Every row gives one point. To make a cloud, some directions were put in groups of two or more. Within a group, all points are equally far from the middle, so they leave a hole (a ring in 2 directions, a hollow ball in 3). The other directions are filled evenly. Then the cloud was stretched, turned, moved and blurred a little. How many holes are there, and how many directions does each take, smallest first?

Cloud (19 x 3)
[[ 12  -5  65]
 [-15 -35   3]
 [ 12  33  44]
 [ 32  10  51]
 [ 47 -39  -1]
 [ 28   1 -31]
 [ -9 -38  -4]
 [ -4  21 -16]
 [ 15  35  31]
 [ 40  16  32]
 [-16  17  62]
 [ 19  33  24]
 [ 44  12  -1]
 [ 50 -27  21]
 [ 53  -3  -2]
 [ -9 -25  49]
 [  0 -19  58]
 [ 33  24  10]
 [-26  29  40]]
Holes: 1 (3)

Cloud (27 x 4)
[[  5  62 -14  39]
 [ -2  21  31 -64]
 [-13  46  25   8]
 [ 12  23  37 -19]
 [  3  45  31 -26]
 [-38  14   8  47]
 [ -9  -3  49 -47]
 [ -8   5  -8 -32]
 [-14 -24  31 -50]
 [  3 -12  -1  28]
 [ 22   5 -18  28]
 [-41  11  -8  48]
 [-40  -6  18  48]
 [-10  -5 -12  22]
 [ 16  55 -21  75]
 [-15  16 -15  33]
 [  3  23  23  29]
 [ 15  -9 -21  32]
 [-26   7  21 -10]
 [  4  22  61 -44]
 [ 20  27  19  43]
 [  5  29  29  29]
 [-41  15  31 -25]
 [  9  27  39  14]
 [-22  44  33  65]
 [-14  35  37  51]
 [-14  33 -20  66]]
Holes: 0

Cloud (53 x 6)
[[-53 -42  30 -18  40  15]
 [-61 -26 -15 -39 -12  -4]
 [ 40 -14   8 -30 -40 -19]
 [-20 -25 -15 -21  36  27]
 [ -8 -14  40  -7 -35  50]
 [ 63  37  -6  -4  13 -30]
 [  6  11 -30 -16 -45 -44]
 [-14 -26  12 -49 -11 -14]
 [-55  20  -5   8  20  27]
 [-13  34  28 -37  24 -12]
 [-37  16 -48 -12 -23  -7]
 [  6  25 -13 -47 -36  11]
 [  2   5  18  41 -73  52]
 [  5  37 -13 -14  72  -9]
 [ 26  16 -16   3  49 -26]
 [-13   8 -13 -31 -38 -40]
 [ -2   0  -6  50  13 -20]
 [-21  40  34  17  12  37]
 [ 42  27 -20 -40 -25  42]
 [-29  37  -5  45  36   6]
 [-53 -43  17  15  47   0]
 [-40 -18  25 -20  51  31]
 [  6  62   6  15  -6 -12]
 [-18  33 -50  14  24 -48]
 [  6  58 -15 -16  50 -12]
 [ 30  37   6  33  26 -15]
 [ -6 -24  -1 -61 -16 -11]
 [ 27  14  23   9  35  49]
 [-16   3  15  52 -16 -36]
 [ 56  51   9 -26   3  34]
 [-40  -1  55  16  66  11]
 [-23 -25 -31  17  -9 -21]
 [-17  56 -22 -12 -13 -19]
 [-35  38  40  22  55   7]
 [  3 -29  37  18 -62  56]
 [  1  18  17  31 -81   6]
 [ 29  -7  25  -3   5  67]
 [-37  10  60 -12  24  -5]
 [ 18 -40  22  20  10  23]
 [ -9  45  -4 -53   1 -26]
 [-56 -22 -32   4  31   7]
 [-16 -13  19 -28 -42  12]
 [ -2 -30  11  57 -26  -1]
 [ 17 -44   9  -5 -41  17]
 [  4  50  -3  -3 -34   9]
 [ 11 -31  -4 -59  -8  18]
 [-38  12  32 -32  -8 -17]
 [-12  38 -13   6 -34 -40]
 [ 28 -31 -22  15 -11  16]
 [ 17  17   6 -26  21 -46]
 [-29  -5  12  75  23  17]
 [-21  51  11  41  26 -22]
 [-23 -41  40  15 -26  52]]
Holes: 1 (4)
